Each row is a point. The points of each table are mixes of a few directions, plus a little noise. Count the directions of each table, and those that both share. Where both have some left over, give the other angles between the two spaces (their principal angles), to ten degrees, smallest first.
In the rows, zero is written as 128.

First (5 x 3):
[[108 195 105]
 [113 177 111]
 [144  75 146]
 [130 121 131]
 [145  72 147]]
Second (7 x 3):
[[ 82 143 114]
 [ 95 130 102]
 [128 162 192]
 [176  89  98]
 [164 107 120]
 [173 112 139]
 [ 76 153 129]]
Directions: first 1, second 2, shared 0; angles 50

First (8 x 4):
[[158 121 118  44]
 [110 133 143 177]
 [138 121 103  95]
 [140 128 131  98]
 [134 117  75 100]
 [138 129 144 105]
 [100 140 164 209]
 [103 135 146 196]]
Second (8 x 4):
[[113 142 150 134]
 [146 159 152 110]
 [117  99 102 142]
 [120  85  87 143]
 [119  96  99 141]
 [ 90 140 165 150]
 [ 97 128 145 148]
 [225 177 121  56]]
Directions: first 2, second 2, shared 0; angles 30, 40

First (7 x 6):
[[132  79 165 105 117 129]
 [ 82 196 101 167 143 102]
 [106 154 112 135 131 126]
 [134 144 111 135 132 131]
 [ 73 116 178 140 129  86]
 [148 146  81 107 122 169]
 [220  61 146 106 121 151]]
Second (7 x 6):
[[179 158  67 125 137 174]
 [101 149 137 152 175 147]
 [152 111 118 106  81 108]
 [113 156 101 128  68  70]
 [141 122 133 133 173 173]
 [113  77 193 125 162 143]
 [ 99 122 149 128 100  83]]
Directions: first 3, second 3, shared 2; angles 90

First (9 x 9):
[[ 98  98 103  86 130 124 138 139 138]
 [113 112 115 106 129 125 134 134 133]
 [196 199 187 228 124 138 107 102 105]
 [103 102 107  93 130 124 136 137 136]
 [141 143 139 147 126 130 123 123 123]
 [ 83  79  88  59 131 120 143 146 142]
 [204 208 194 238 123 139 103 100 104]
 [ 94  92  99  78 131 123 139 141 140]
 [120 119 121 117 128 127 130 131 131]]
Second (9 x 9):
[[123 158  85 139 130  89  84 177 120]
 [108 125 110 151  92 171 133  64 148]
 [165 131 114 110 152  62  76 198 129]
 [108 121 125 173 116 157 199 167 103]
 [120 133 158  84 139 130 109  68 136]
 [165  89 162 111 131 136 128  94 158]
 [108 125 172 121 128  75 145 169 132]
 [ 77 136 120 170  93 181 178  96 120]
 [174 132 104  89 166 148  91 116 102]]
Directions: first 1, second 5, shared 0; angles 80

First (10 x 11):
[[ 70  10 114   8 114 195  29  63 113 142 120]
 [133 140 149 185 105 104 145 133  76 128 133]
 [138 138 107 183 148 114 150 147 147 115 110]
 [114 167 137 139 142 128 174 149 149 106 119]
 [121 151 130 122 165 160 124  96 101 160 148]
 [171 108 149  42  66  91  87 131 160 138 159]
 [123 133 121 149 135 122 142 145 146 109 113]
 [133 148 140 114 109 107 156 158 170 100 121]
 [147 144 101 164 179 137 125 120 131 151 130]
 [125 134 134 177 123 119 142 129  90 127 126]]
Second (10 x 11):
[[127 129 121 131 125 129 132 120 142 119 125]
 [139 117 177  88 143 122 103 204  13 193 156]
 [126 130 116 137 125 129 134 109 155 112 122]
 [124 131 112 142 123 130 137 100 169 106 119]
 [119 137  85 163 116 133 151  61 228  72 106]
 [134 123 156 106 135 126 112 172  62 162 142]
 [134 120 161 101 137 123 109 181  48 173 147]
 [123 136 102 151 119 130 144  86 195  92 110]
 [133 122 157 105 136 124 111 175  59 166 146]
 [120 134  95 156 117 133 146  78 206  85 111]]
Directions: first 5, second 1, shared 0; angles 50

First (10 x 12):
[[136 135 123  81 179 148 104 155 141 195 151 158]
 [151 124 116 131 143 153 125 119 130 149 137 119]
 [135 120 123 172  97 123 144 103 118  91 113  98]
 [ 49 152 187   7 151 120 110 181 154 124 151 204]
 [172 116  89 209 111 119 135 103 111 132 110  87]
 [109 131 136 140 104 102 137 130 123  96 115 129]
 [132 127 124 139 124 124 130 125 125 125 125 123]
 [118 140 124 108 148 110 112 158 131 164 131 159]
 [124 126 143  95 141 158 129 124 137 129 145 134]
 [153 112 116 199  80 136 155  80 114  72 109  72]]
Second (9 x 12):
[[150 138 141  87  99 134 121 132 155 130 132  87]
 [ 90 125 156 170  71 113 158  92 113  18 110 110]
 [128 155 115 137 184 153  93 125 117 171 166 153]
 [101 152 151 170 195 108  83 130 123 161 105 157]
 [121 146  95 158 154 127 115 131 102 154 144 155]
 [185  94 121 104 136 123 135 155 156 167 148 125]
 [160  91 130 110 134 128 146 143 145 142 134 133]
 [121 101 113  71 112 173 165 125 123 127 130 135]
 [ 97 147 131 145  68  94 138 120 119  81  82  98]]
Directions: first 3, second 6, shared 2; angles 60

First (8 x 14):
[[ 98 122 117 136 123 141 105 140 140 147 105 150 113 124]
 [158 129  87 144 126 115 180 145 116 113 141 187  85 132]
 [154 130 164 155  75 124 101 135 125  92 151  44 157 118]
 [136 146 104 107 156 113 180 130 106 117 151 171 108 132]
 [101 120 128 124 143 140 109 124 141 154 102 143 124 128]
 [ 85 161 101 101 144 118 157 156 107 117 151 174 100 116]
 [181 102 198 143 101 131  81  87 140 117 126   7 202 138]
 [111 112 131 115 160 141 110 105 145 165  94 146 135 137]]
Second (9 x 14):
[[122 140 144 110 155 115 148 110 118 125 140 125 138 144]
 [137 111  96 178  96 130 131 162 149 138 106 168  73 137]
 [ 69  94 143 160 138 141 106  77 159 176  70 191 124 151]
 [135 134 103 150  88 131 122 176 128 112 138 124 100 110]
 [215 144 111 106 140 111 169 158 110  97 169  84 125 132]
 [ 84 133 162 154 108 117 121 111 127 119 133 124 132 140]
 [111 101 162 118 136 148  86  67 138 148 101 112 186 116]
 [ 73 133 123 118 114 146  93 136 128 135 119 140 134  99]
 [207 161 105  61 176 113 176 156  95 102 178  84 138 123]]
Directions: first 4, second 5, shared 3; angles 30

First (11 x 18):
[[164 115 166 122 144 117 140 131 155  91 150  56 151 175 120 121  93 144]
 [132  62 184 140 140 125 136 189 152 153 113 189  96 133 123  97 160 129]
 [140 156  85  95  49  41 114 130 179 140 142  82 172 104 122 123 109  93]
 [120 149 107 113  91  93 127 125 137 142 127 142 127 107 137 130 143 115]
 [140 135 124 144 172 179 122  99 105  92 137  65 155 154 115 142  83 144]
 [158 129 137  98  79  49 133 144 187 122 149  75 157 142 125 113 111 116]
 [ 87 132  93 166 179 225 109 104  54 144 100 188 105  97 124 148 140 132]
 [102 123 126 139 135 150 129 135 102 154 110 200  92 105 139 130 167 128]
 [134 162 146 114 135 121 154  96 115  95 145 106 114 155 152 144 136 153]
 [105 161 107 152 189 218 127  73  53 103 122 131 115 132 135 161 121 154]
 [128  84 136 127  95  91 117 181 168 171 114 174 124 103 116 100 147 102]]
Second (9 x 18):
[[122 131  99 164  89 107 119 113 122 193 163 110 166 128 151 154 126 119]
 [132 125 129 120 183 182 106 121 125  73  90 127 138 118  92 129 117 159]
 [149 105 207 136 142 118 155 151 158 114 146 151 141 138 131 116 151 163]
 [112 139 174 123 119 123 171 133 118 133 121 130 133 157 143  96 120 106]
 [145 139 172 116 157 123 158 147 142  92 163 140  97 117 113 114 135 140]
 [118  52  58  96   7  88  40 139 150 176  94 221 106  81 183 134 174  75]
 [134 144 112  84 170 106 136 134 132  82  58  79  65 182 110 118 129 140]
 [112 173 109 166 137 155 146 101  93 153 187 104 163 101 116 141  94 114]
 [123 149  90 146 146 146 116 106 112 134 129  95 147 125 114 149 109 133]]
Directions: first 4, second 6, shared 1; angles 30, 50, 70

First (9 x 20):
[[116 133 134 124 132 131 129 126 119 126 132 127 131 132 131 130 130 133
  130 129]
 [ 45 159 170 108 156 160 141 116  70 115 154 119 148 158 142 134 136 164
  144 136]
 [ 94 141 145 120 140 142 133 122 105 123 139 123 136 140 134 131 132 142
  134 131]
 [249  83  68 157  88  82 109 146 212 144  91 141 101  86 107 119 115  78
  104 117]
 [109 135 137 123 133 135 132 125 115 126 134 126 132 134 131 130 130 137
  132 129]
 [ 99 139 143 122 138 140 133 123 107 125 137 125 135 139 134 131 131 139
  134 130]
 [196 102  93 145 106 102 116 138 176 138 107 135 112 103 117 122 121  99
  115 121]
 [ 97 139 143 120 138 140 132 124 107 123 137 125 135 138 132 131 131 141
  133 131]
 [144 121 120 132 122 122 125 130 139 131 122 130 124 121 125 126 126 121
  125 127]]
Second (11 x 20):
[[133 141 113 117 116 127 129 123 118 152 136 120 117 121 131 142 123 118
  140 127]
 [130 142 103 119 108 112 137 108 128 148 122 125 116 123 120 150 125 102
  156 125]
 [117 114 122 151 120  90 143  89 170  80  79 151 144 143  98 128 138  98
  153 126]
 [136 139 131 112 130 151 119 151 101 162 160 113 116 119 148 129 121 146
  115 129]
 [114 104 137 158 137 102 138 105 169  65  83 153 151 147 101 114 142 117
  135 127]
 [123 125 121 136 122 109 137 108 145 113 107 136 133 133 115 132 132 112
  143 127]
 [120 115 134 146 135 115 133 117 151  93 104 140 143 138 114 119 135 123
  129 127]
 [141 145 130 102 131 163 115 162  87 179 176 104 111 113 158 132 116 153
  109 130]
 [140 148 122 100 123 155 118 154  89 183 170 105 106 112 153 139 116 142
  121 129]
 [113  95 160 163 154 122 130 130 163  56  94 152 161 147 110  94 144 143
  108 129]
 [140 142 135 105 133 163 112 164  86 176 175 105 113 114 159 129 118 156
  106 131]]
Directions: first 1, second 2, shared 0; angles 70
